Every row gives one point. Any point is a mix of the corners, with weights that add up to 1. It lies inside the corners' shape when no weight is negative. Is each point inside? If not, which corners have a negative weight?

Corners:
(1): [ 0.16  0.19 -0.14]
(2): [0.49 0.28 0.32]
(3): [-0.98  0.43 -0.16]
(4): [ 0.17 -0.05  0.21]
Points:
[-0.84  0.40 -0.13] -> inside
[ 0.13  0.18 -0.09] -> inside
[-0.62  0.33 -0.09] -> inside
[0.12 0.32 0.06] -> outside (4)
[-0.25  0.40 -0.01] -> outside (4)
[0.71 0.20 0.30] -> outside (3)

Corners:
(1): [-0.24 -0.30  0.44 -1.02 -0.33  0.32 -0.81 -0.35  0.19  0.38 -0.08]
(2): [-0.31  0.28 -0.04  0.74  1.06  0.22  1.27  0.07  0.60  0.21  0.39]
(3): [-0.06 -0.17  0.20  0.48 -0.26  0.34 -0.29  0.42  0.16  0.12  1.01]
(4): [-0.65  0.11 -0.27 -0.75  0.31  0.48 -0.41  0.66 -0.74  0.17  0.06]
(5): [ 0.77 -0.06 -0.23 -0.04 -0.03  0.65  0.23  0.30  0.34  0.37 -0.42]
(6): [ 0.00  0.19  0.94  0.46  0.56 -0.02  0.08 -0.52  0.20 -0.44 -0.38]
(7): [-0.14  0.51 -0.76  0.19 -0.01  0.37 -0.34  0.18 -0.31  0.97 -0.34]
(8): [-0.50  0.28  0.60 -0.03 -0.01  0.59 -0.01  0.40  0.69  0.21  0.00]
(9): [-0.46  0.30 -0.09  0.36 -0.27  0.01 -0.40  0.09 -0.02 -0.35 -0.15]
(10): [ 0.35  0.76  0.36  0.06 -0.78 -0.13 -0.48 -0.26  0.07 -0.15 -0.17]
(11): [-0.23 -0.24  0.28  0.64 -0.32  0.43  0.55 -0.29 -0.72  0.47 -0.77]
(12): [-1.01  0.41  0.54 -0.25  0.67 -0.58  0.58  0.80  0.39 -0.01 -0.11]
Points:
[-0.25  0.10  0.29  0.02 -0.15  0.20 -0.18  0.09 -0.07  0.13 -0.20] -> outside (2)
[-0.27  0.06  0.32 -0.15  0.13  0.25  0.02  0.10  0.08  0.28 -0.08] -> outside (9)
[ 0.07  0.24 -0.09  0.06 -0.08  0.31 -0.08  0.14  0.02  0.30 -0.24] -> inside
[-0.53  0.35  0.11 -0.06  0.10  0.06 -0.30  0.26 -0.06 -0.02  0.13] -> outside (5, 11)
[-0.21  0.26  0.26  0.37 -0.04  0.14 -0.01  0.16  0.11  0.04  0.24] -> outside (1, 5)
[-0.21  0.15  0.16  0.04 -0.12  0.20 -0.22  0.05 -0.17  0.17 -0.35] -> outside (2)
[-0.21  0.05  0.24 -0.01  0.06  0.24 -0.15  0.06  0.08  0.09  0.08] -> inside
[-0.34  0.23  0.14 -0.09  0.19  0.17  0.06  0.13  0.11  0.11 -0.19] -> outside (3)
